Each row of a before or after table is a point. One or more steps were done to the points. Then noise was added and the rows were shuffled. The steps act on columns, c1 being the first. Name the steps. A step turns or swaps two columns, mirrors them in a line or flattens them onto one, adds a multiple of one to another, or multiplies or shifts one. Angles are multiples of 10 degrees, from the lower column toward the higher: turns from -170 to 170, lines from 10 to 170 but not 90. Use the fewest steps. Two steps may share a column if one is a turn and the other turns, adds or multiplies; they go together, in the order done. Otherwise the lowest column goes first.

Before (14 x 3):
[[ 25  -7 -28]
 [  0   8   4]
 [ 25   3  -8]
 [ -8  -1 -23]
 [ 18 -20 -10]
 [ -1 -32   0]
 [ 14 -13 -24]
 [-12  19 -20]
 [ 16 -20 -12]
 [  1  -9   1]
 [ -9  -8 -16]
 [-16   2 -10]
 [ -9  -4  15]
 [ -7 -13  -6]]
After:
[[ -6 -39  -8]
 [-16 -23  -9]
 [ -1 -27   2]
 [ -2 -97  -1]
 [-10 -61  19]
 [-10  11  25]
 [-11 -60  17]
 [-26 -38  13]
 [  3  23   0]
 [-27 -20  24]
 [-22  -2  -9]
 [ 15 -12  -7]
 [-20  58 -13]
 [ -9   6 -16]]
Steps: swap c1 and c3; multiply c2 by 3

Before (13 x 8):
[[-10 -12 -15  26 -26  24   4 -25]
 [-29 -17  13  24 -21   4   2  -9]
 [ 35   8  -4 -16 -13 -40 -33  60]
 [  2 -27   0   2  -5  19 -12 -30]
 [-20   8  -7  42  -4  12  15   3]
 [-18  -4  11  -5   3  24 -13  -7]
 [  3  19  32 -39 -33  18  14  18]
 [  1  20  34 -39 -19  49 -29  14]
 [-10 -33 -15  24  27   6  14 -19]
 [ -3  27  -9 -16 -10  -6   8   2]
 [-16 -10 -15 -10 -16   5  -6  16]
 [ -5  38  21 -17  -7 -13 -14  10]
 [-28  -6 -11  10   4  -8 -17   4]]
After:
[[-39   2  18  24 -21  -1  14 -10]
 [ 24  35  -4 -43 -31   8  11  18]
 [ 98  -5  15 -18 -11 -17 -30  58]
 [  0  10 -24 -23  -6  -1  -9   2]
 [-27 -31   7  22  27   3  21 -22]
 [ 15  36  23 -38 -20  17 -19  16]
 [-25 -12  10  12   3  -3 -13   5]
 [  7  39  -5 -15 -10  -7 -22  12]
 [-14   4 -16  42  -6   7   3   6]
 [-30 -16  24   4   3   7   3 -30]
 [-36 -18  -3  25 -29   8   3 -24]
 [-22   8  16  -4   2   9  -6  -8]
 [ -2 -18   3  -8 -15   0  -4  18]]
Steps: add 1 times c8 to c1; turn c2 and c3 by -50 degrees; turn c3 and c7 by 40 degrees; multiply c6 by 0.4

Before:
[[-20   6  35  21 -10  -9  -8   9  21  42 -16 -38 -15  38]
 [-12   6  -4  29 -22 -29  -4  27  24  24 -23  13 -48  26]
 [-26  32  13 -32  16   1 -24 -40  16   7  -3 -22 -21  53]
 [ 10  -2  -7 -14  37  -1   5 -10 -10  -1  24   7  24 -23]
 [ 16  -1  -1  25   1  22  15 -10 -13 -26  27   9 -17   6]
 [-13  17 -15  -8 -20  -1  -6 -11  42  40  -9 -38  -8  57]
 [ 21 -11 -13  28  31  30 -35  17  -3 -24  20  28 -17  22]
 [-20 -23 -18   1  32  17   5   4 -31 -19  36   8  -2  20]
 [-49  18   5   3   9  13  -3 -20  56  28  -9 -39 -27  29]
 [  4  16  -9  -7  30  45  13  13 -35  -1  23  26   6  -5]
 [-37  21   3 -34  -2  24 -25 -18   4 -14  25 -14  27   5]]
After, 11 rows:
[[ -9 -11 -34  29 -36  29 -13  16 -14 -23 -25 -24 -41  23]
 [ 15   6  -8  21  16 -10  35  16  26  44  22  35  28  38]
 [ 31 -23   5   2 -24  17 -19  -7 -49 -18 -37  -1 -21  20]
 [ 35  20 -26 -35  15  24   3 -16  17 -13 -22  18  13   5]
 [ 50  16  -3   3   8  12   4   1  96  29  16  36   1  28]
 [-14  -1  15  25  -6  23  -2 -14 -14 -25 -29  -5 -44   6]
 [  4   7  -4  29  24 -27  -4  33  21  25  21 -18 -25  26]
 [ 30  31 -23 -31  -6   1  12 -32  46   6   7  21 -15  54]
 [  6  16  -5  -9  23  -1 -15   4  70  40  16  36  32  58]
 [  8  16  13  -6 -30  46 -10   2 -59  -1 -29 -22   5  -5]
 [  4  -1   5 -14 -39   0  -8 -12 -10  -1 -25  -1  24 -23]]
Steps: turn c1 and c5 by -160 degrees; swap c3 and c7; turn c8 and c9 by -20 degrees; multiply c9 by 1.6; add 1 times c10 to c13; turn c11 and c12 by 170 degrees
